Rows are points. Examples show where two turns around zero, p and q, send a point. Where does a point land after both, in the order given? Backwards means that the second turn is done in reverse. Each puzzle has new turns, and all numbers are rounded.

Turn p:
[ 6 -8] -> [10 -3]
[ 6 -2] -> [6 2]
[-19 -22] -> [ -3 -29]
[ -4 -16] -> [  6 -15]
[11 48] -> [-18  46]
Turn q:
[-19  14] -> [-21 -11]
[ 10 -25] -> [27 -2]
[13 32] -> [-23  26]
[ -4 -22] -> [ 18 -14]
Where do these land?
q, then p: [ -7 -18] -> [19 -4]
p, then q backwards: [-4 45] -> [18 42]
q, then p: [  0 -20] -> [20  3]
q, then p: [11 -7] -> [ 5 12]

Turn p:
[-15   3  15  48] -> [  1 -46 -20  17]
[  1  23 -21 -29] -> [-16  27  -4 -28]
[ -2 -20  16 -17] -> [20  3 23 -1]
[ 16 -10  16   1] -> [-1 -3 19 16]
[  0   4 -27  -3] -> [ -4  19 -19  -4]
Turn q:
[  4 -30  -1  10] -> [-19   7 -13  21]
[13 -4 30 -2] -> [  3 -29 -12  11]
[-44  31 -18   3] -> [ 33  34   2 -31]
[ 30  10 -14   5] -> [-26 -12  13 -16]
[ -3  -7   3 -15] -> [ 7 -1  8 13]
Where do these land?
q, then p: [-10 -22 -25 -27] -> [-21 -38   3   0]
q, then p backwards: [21 19 11  6] -> [-18  19  16   7]
q, then p: [ 23 -29  25  19] -> [ 28   0 -38  10]
q, then p: [-30  15 -27   5] -> [-33   6  14 -23]
p, then q backwards: [ -5  24  17 -12] -> [ 22  20 -12   3]
q, then p backwards: [ 2 -7 -1  8] -> [ 5  6 -7  4]
